Rows are points. Any point is a mix of the corners, with weights that add up to 1. It lies inside the corners' shape when no weight is negative. Is each point inside? If not, which corners have a negative weight?

Corners:
(1): [-0.37 -0.66  0.47]
(2): [ 0.25  0.02 -0.39]
(3): [-0.18  0.28 -0.32]
(4): [0.50 1.16 0.24]
Points:
[ 0.48  1.02 -0.23] => outside (1)
[ 0.02  0.46 -0.12] => inside
[ 0.45  0.87 -0.10] => outside (1)
[-0.07  0.34 -0.18] => inside
[-0.15 -0.45 -0.11] => outside (4)
[ 0.25  0.67 -0.01] => inside
[ 0.19 -0.02 -0.18] => outside (3)

Corners:
(1): [-0.10 -0.10  0.23 -0.50  0.81  0.05  0.26  0.83]
(2): [ 0.45  0.06 -0.28  0.76 -0.39 -0.68  0.52 -0.34]
(3): [ 0.36 -0.01 -0.83  1.15 -0.03  0.30  0.18  0.83]
(4): [ 1.06  0.09 -0.86  0.69 -0.18  0.85  0.38  0.50]
(5): [ 0.02  0.07 -0.53 -0.17 -0.02 -0.41 -0.20  0.29]
(6): [-0.18 -1.20  0.56 -0.51  0.19 -0.83 -0.38 -1.12]
(7): [-0.27 -0.31  0.38 -0.09 -0.66 -0.10  0.32  0.39]
(8): [ 0.86 -0.64  1.27 -0.72  0.13 -0.47 -0.29  0.39]
(9): [ 0.02  0.15 -0.10  0.30  0.46  0.20 -0.22 -0.13]
Points:
[-0.03 -0.86  0.36 -0.28  0.13 -0.62 -0.21 -0.72] => inside
[ 0.33 -0.24  0.12  0.34 -0.07 -0.05  0.22  0.17] => outside (5)
[ 0.09 -0.30 -0.04  0.01  0.16 -0.20 -0.14 -0.18] => inside
[-0.09  0.01 -0.51  0.17  0.13 -0.11  0.05  0.10] => outside (8)
[-0.13 -0.38 -0.30  0.22 -0.13 -0.29 -0.07 -0.37] => outside (1, 8)
[ 0.40 -0.51  0.09  0.03 -0.10 -0.30  0.10  0.01] => outside (9)
[ 0.08 -0.04 -0.63  0.42  0.03  0.10  0.17  0.21] => outside (8)

Corners:
(1): [-0.79  0.22 -0.20  0.43 -0.38  0.02  0.60 -0.06  0.26 -0.90  1.01  0.45]
(2): [ 0.59  0.40  0.48 -0.87  1.11  0.88  0.11 -0.13 -0.27 -0.28 -0.45 -0.45]
(3): [ 0.45  1.04 -0.85  0.04 -0.48  0.61  0.12  0.58  0.40 -0.34  0.52 -0.24]
(4): [ 0.33  0.44 -0.10 -0.09  0.79 -0.16  0.06 -0.82  0.78  0.71  0.35  0.19]
(5): [-0.15  0.13  0.02  0.66 -0.42 -0.55  0.34 -0.49 -0.35  0.23 -0.44 -0.31]
(6): [-0.53 -0.41 -0.59  0.49  0.88 -0.23  0.93  0.48  0.36  0.14 -0.71 -0.43]
(7): [ 0.21 -0.36 -0.36  0.20  0.89  0.70 -0.44 -0.50 -0.71  0.18 -0.40 -0.34]
(8): [ 0.35 -0.59  0.60  0.00 -0.05 -0.52  1.01  0.26  0.44  0.28  0.83  0.12]
(9): [ 0.42 -0.51 -0.59 -0.24 -0.02  0.34  0.44 -0.76 -0.31 -0.63 -0.14  0.56]
(10): [-0.79 -0.34  0.17 -0.21 -0.75 -0.58 -0.21  0.21  0.00 -0.68  0.39  0.27]
(11): [-0.40  0.44  0.56  0.20 -0.09 -0.63 -0.33  0.30 -0.81  0.60 -0.29  0.65]
(12): [-0.87  0.04 -0.77 -0.81  0.33  0.90 -0.20 -0.60 -0.86 -0.10 -0.27 -0.16]
(13): [-1.11  0.34  0.48 -0.06  0.23  0.84 -0.24  0.08  0.46  0.71 -0.41  0.31]
Points:
[-0.51 -0.26  0.19  0.01  0.29  0.04  0.14 -0.26  0.04  0.07  0.06 -0.05] => outside (3, 9, 11)
[-0.28  0.23 -0.17 -0.16  0.07  0.33  0.06  0.05  0.05 -0.08  0.17  0.10] => outside (5)
[-0.41 -0.12 -0.10 -0.02 -0.09  0.14  0.13  0.13 -0.14 -0.22 -0.05  0.04] => outside (4)
[-0.36  0.10  0.00  0.00  0.09  0.19  0.12  0.44 -0.27  0.09 -0.39 -0.31] => outside (1, 4, 9)
[ 0.10  0.15  0.02  0.07  0.19  0.05  0.26 -0.05  0.16  0.04  0.04  0.02] => outside (12)
[-0.48  0.10 -0.17  0.18 -0.38 -0.05  0.21  0.19 -0.04 -0.08  0.28  0.00] => outside (2, 4, 9)

Corners:
(1): [ 0.29  0.20 -0.52  0.15 -0.25 -0.91  0.28  0.28  0.70 -0.12 -0.05 -0.23
  0.31  0.38  0.60  0.09  0.28  0.28  0.49  0.46]
(2): [ 0.40 -0.42 -0.05  0.64  0.48  0.31 -0.34  1.02 -0.94  0.64 -0.34 -0.35
  0.21 -0.39  0.36 -0.06 -0.52  0.50  0.14  0.20]
(3): [-0.06  0.58  0.27  0.24  0.39 -0.47 -0.21  0.10 -0.17  0.53 -0.58 -0.20
  0.30 -0.17 -0.16  0.85  0.47  0.12 -0.05  0.13]
(4): [-0.44  0.45  0.38  0.69  0.36  0.38  0.25  0.32  0.65 -0.07 -0.24 -0.27
  0.08  0.73  0.24 -0.03  0.37 -0.10  0.21  0.63]
(5): [-0.24 -0.53  0.69 -0.20 -1.22 -0.32  0.42 -0.51 -0.81  0.50  0.44 -0.85
 -0.29 -0.13 -0.02 -0.37  0.25 -0.01 -0.93 -0.35]
(6): [ 0.20  0.09  0.12 -0.08  0.07 -0.16 -0.25 -0.24  0.37 -1.15  0.92 -0.18
 -0.20  0.47  0.20  0.45  0.20 -0.44  0.51 -0.09]
(7): [-0.24 -0.16  0.32  0.48  0.10 -0.08 -0.09  0.00  0.18  0.43 -0.32  0.22
  0.37 -0.22 -0.69  0.09 -0.55  0.46  0.95  0.34]
(8): [-0.03 -0.38  0.97 -0.16 -0.93 -0.93  0.43 -0.44 -0.40  0.00  0.28  0.49
 -0.81 -0.12  0.74 -0.44  0.13 -0.24 -0.67 -1.47]
(9): [ 0.62  0.12  0.33  0.09  0.67  0.13  0.15  0.13 -0.15  0.01 -1.25 -0.77
 -0.05 -0.91 -0.35 -0.46 -0.45  0.50 -0.21  0.35]
(10): [ 0.27 -0.11 -0.12  0.47  0.07  0.14 -0.58  0.87  0.70  0.07 -0.69 -0.22
  0.80 -0.07 -0.47  0.10 -0.20  0.31 -0.17  0.07]
(11): [ 1.17  0.21  0.58  0.38  0.15  0.29 -0.02  1.13  0.03  1.21 -0.23 -0.28
 -0.04 -0.52 -0.61 -0.45 -0.14  0.31  0.33  0.11]
(12): [ 0.39 -0.01 -1.04  0.31  0.59  0.08  0.06 -0.16  0.35  0.56 -0.26 -0.46
 -0.06  0.33 -0.15  0.30 -0.10 -0.21  0.68 -0.19]
(13): [ 0.19 -0.89  0.18  0.26 -0.63 -0.72  0.93 -0.43 -0.58 -0.11  0.66  0.54
 -0.55 -0.01 -0.37 -0.14  0.43 -0.08 -1.32 -0.27]
(14): [ 0.19 -0.26  0.24 -0.67  0.01 -0.40 -0.32 -0.48  0.42  0.12  0.23  0.37
 -0.16  0.49  0.66  0.25 -0.15 -0.18 -0.05  0.52]
(15): [ 0.53 -0.50  0.70  0.66 -1.06 -0.42 -0.25 -0.92 -0.78  0.10  0.27 -0.03
 -0.15 -0.45  0.31 -0.54  0.29 -0.55 -0.63 -0.01]
(16): [-0.40 -0.82  0.43 -0.02 -0.57 -0.91  0.58 -0.19 -0.32  0.12  0.84 -0.10
 -0.17 -0.62  0.33 -0.95  0.14 -1.18 -0.69 -0.20]
(17): [-0.22 -0.82  0.45  0.25 -0.75 -0.51 -0.14 -0.49 -0.24  0.15  1.00  0.24
 -1.24 -0.93  0.49 -0.51  0.64  0.18 -1.00 -0.39]
(18): [-0.44 -1.16  0.29 -0.66 -0.24 -0.17  0.29 -0.94  0.14 -0.56  0.59  0.38
  0.14  0.23  0.84 -0.33  1.28 -0.17  0.33 -0.38]
(19): [-0.33  0.52 -0.47 -0.22 -0.03 -0.09 -0.39 -0.43 -0.28 -0.24  0.36  0.47
  0.47  0.57  0.08 -0.46  0.43 -0.06  0.01 -0.09]
(20): [ 0.56  0.57 -0.05  0.25 -0.13  0.77  0.38  0.18  0.09  0.50 -0.40 -0.21
  0.83 -0.88 -0.11  0.37 -0.46  0.43 -0.16  0.22]
(21): [-0.51 -0.10 -0.35 -0.55 -0.79  0.23  0.17  0.07  0.04 -0.66 -0.02  0.35
 -0.61  0.23  0.50  0.38  0.65 -0.70  0.58  0.28]
Points:
[ 0.18 -0.30  0.50  0.24 -0.15 -0.17  0.07 -0.30 -0.35  0.36  0.16 -0.11
  0.02 -0.27 -0.01 -0.28 -0.02  0.10 -0.30 -0.14] => outside (1, 10, 21)
[ 0.11 -0.63  0.65 -0.02 -0.73 -0.78  0.57 -0.39 -0.79  0.59  0.11  0.23
 -0.47 -0.81  0.26 -0.22  0.30  0.18 -0.63 -0.10] => outside (4, 6, 10, 12, 19)
[ 0.55 -0.65 -0.06  0.10 -0.61 -0.37  0.33  0.10 -0.04  0.18  0.43 -0.11
 -0.13 -0.27 -0.05 -0.02 -0.52 -0.40  0.02 -0.25] => outside (3, 4, 9, 17, 18, 19)
[ 0.40 -0.20  0.11  0.08  0.03 -0.16  0.04  0.04 -0.07  0.07 -0.22 -0.04
  0.09 -0.32  0.06  0.06 -0.12 -0.05  0.15  0.05] => outside (4, 5, 17, 19)
[ 0.05 -0.08  0.17  0.04 -0.31 -0.37  0.14 -0.07 -0.01  0.02  0.08 -0.08
 -0.09  0.00  0.24 -0.02  0.20 -0.04 -0.06 -0.10] => inside
[ 0.05 -0.22  0.09  0.08 -0.16 -0.12  0.10 -0.11  0.04  0.02  0.15 -0.04
 -0.07  0.00  0.18 -0.17  0.16 -0.07 -0.02  0.01] => outside (3)
[ 0.07 -0.60  0.07 -0.35 -0.28 -0.21  0.11 -0.52 -0.24 -0.37  0.91 -0.37
 -0.85  0.07  0.80 -0.91  0.59 -0.65  0.10  0.20] => outside (3, 7, 8, 10, 13, 20)
[-0.02  0.13  0.09 -0.05  0.01 -0.12  0.13 -0.06  0.28 -0.16  0.08 -0.04
  0.08  0.27  0.02  0.08  0.15 -0.14  0.22  0.00] => outside (2, 15, 17)
[ 0.03 -0.05  0.10 -0.18 -0.39 -0.37  0.36 -0.70 -0.05 -0.12  0.47 -0.10
 -0.29 -0.03  0.27 -0.12  0.74 -0.49 -0.45  0.04] => outside (2, 7, 8, 10)
